Every row gives one point. The ring and each string are closed loops that go straight from each point to the next, and from the last back to the first. Before rounding, they use only three directions, however many columns there are. Count how often each string passes through the ring. Passing back the other way cancels.
In the rows, 128 means zero.

Ring (7 x 4):
[[ 77 227  99 102]
 [ 36 197 146 111]
 [ 56 151 177 141]
 [100 111 162 159]
 [162 123 106 157]
 [175 172  87 145]
 [138 218  84 120]]
String, 21 rows:
[[164  88 152 184]
 [148 138 173 178]
 [110 152 141 147]
 [ 65 111 139 135]
 [ 62 134 125 124]
 [  7 122 187 132]
 [ 48 170 213 151]
 [104 190 187 157]
 [ 77 167 143 132]
 [ 10 138 133 106]
 [ 24 144 187 135]
 [ 79 153 220 169]
 [116 166 173 160]
 [106 147 149 149]
 [ 80  79 119 138]
 [125  60 129 164]
 [171 114 154 183]
 [156 148 146 167]
 [106 148 111 133]
 [127  88  86 141]
 [122  72  87 142]]
Times through: 4
String (14 x 4):
[[122 158  82 124]
 [155 140  52 127]
 [200 107  65 156]
 [195 127 148 187]
 [136  56 133 170]
 [ 83  72 134 147]
 [ 75 114 123 132]
 [107 155 138 143]
 [ 86 117 118 133]
 [112  65 112 150]
 [176  76 100 168]
 [147 106  53 131]
 [119 164 111 134]
 [158 184 124 152]]
Times through: 0

Ring:
[[114 133 127 101 127 117 186 107 139]
 [110  95 127 125 156 137 163 130 149]
 [115  92 121 151 159 145 117 154 142]
 [127 116 131 155 143 142  80 145 132]
 [137 166 133 137 105 121  78 124 115]
 [127 172 111 120  98 105 134 131 115]
 [117 157 111 104 108 104 179 121 126]]
String, 28 rows:
[[111 128 105 119 129 116 175 141 134]
 [107 122 107 111 133 116 195 134 139]
 [110 116 138  91 139 124 207  92 151]
 [115 114 150  99 142 132 177  88 150]
 [121 122 144 115 137 132 144 104 141]
 [114 113 119 128 142 129 153 137 139]
 [ 98  71  99 140 171 138 182 168 152]
 [102  58 117 145 183 152 160 158 158]
 [ 99  52 101 160 187 152 150 183 155]
 [118  84 137 150 166 153 107 140 147]
 [124 124 135 134 136 134 115 125 135]
 [119 115 117 144 142 133 120 150 134]
 [124 126 128 138 134 132 112 134 132]
 [122 121 116 150 138 133 105 154 129]
 [131 129 127 160 133 139  63 151 124]
 [152 161 170 152 114 144   7 103 117]
 [147 165 165 136 109 135  44  95 119]
 [143 166 159 129 107 130  65  95 120]
 [150 192 151 134  88 120  43 103 106]
 [145 186 150 124  92 118  72  97 112]
 [132 156 140 121 112 122 110 108 125]
 [124 151 116 126 114 116 131 133 123]
 [118 167  86 124  99  97 158 156 113]
 [119 184  87 108  86  87 178 143 110]
 [125 170 125 104 100 106 155 107 122]
 [127 150 138 114 116 121 134 105 129]
 [112 134  99 122 124 112 172 148 129]
 [108 138  99 105 120 105 205 135 132]]
Times through: 4

Ring, 7 rows:
[[152 131 119 139 143 156  92 176 104 177 135 137 137 180]
 [145 131 117 135 140 144 108 177 100 174 126 150 142 171]
 [121 142 122 130 135 118 141 145 131 119 122 147 135 128]
 [109 140 127 115 130  99 184 101 149  95 115 133 137  95]
 [123 120 127  97 128 100 206  81 130 134 108 120 151 102]
 [142 109 126  97 131 117 188  93 110 173 112 114 157 129]
 [149 124 123 124 140 143 126 139 112 170 129 122 141 159]]
String:
[[134 120 121 109 131 116 171 125 108 163 111 138 154 134]
 [117 132 124 112 130 102 182 111 132 121 111 138 145 108]
 [ 96 144 129 109 127  82 209  84 161  71 109 135 137  71]
 [120 119 126  95 126  93 213  85 124 136 103 129 156  99]
 [122 116 126  93 126  95 215  81 124 140 103 125 157 100]
 [111 117 130  82 122  78 249  46 141 115  98 115 157  71]
 [113 136 130 109 130 100 191  85 152  99 116 119 137  92]
 [122 125 129 102 130 103 198  81 138 124 113 116 145 101]
 [143  92 127  74 124 101 235  57 101 189  98 106 173 112]
 [157  82 123  74 126 113 221  75  79 226  98 110 180 138]
 [153  97 123  90 130 122 191  96  91 206 108 114 167 143]
 [162  91 124  88 131 129 188  93  85 222 110 106 169 152]
 [144 125 127 118 138 136 143 115 125 155 129 110 138 142]
 [147 129 126 126 141 144 124 132 123 157 133 115 135 153]
 [131 145 126 136 141 136 118 141 140 120 135 126 125 139]
 [144 126 122 124 138 138 130 143 112 165 126 129 142 155]
 [159 112 119 118 138 146 129 151  86 208 122 131 154 176]
 [138 131 123 125 138 133 134 142 119 151 125 133 140 147]
 [135 148 123 146 143 146  94 167 132 130 139 136 123 156]
 [157 137 116 153 147 169  59 208  98 184 141 147 132 200]
 [170 116 112 137 144 167  80 206  67 232 129 152 152 213]
 [150 135 116 146 144 157  80 199  97 180 133 153 137 188]
 [130 148 122 143 141 138 104 168 130 127 133 144 127 150]
 [133 136 122 130 138 131 130 148 123 141 126 138 137 144]
 [148 115 117 117 135 133 140 158  86 197 114 148 158 166]
 [133 131 117 128 135 127 133 166 104 159 117 157 147 152]
 [111 153 122 138 136 115 134 153 143  96 124 154 128 121]
 [113 141 122 123 132 106 163 135 132 114 114 152 141 115]]
Times through: 1
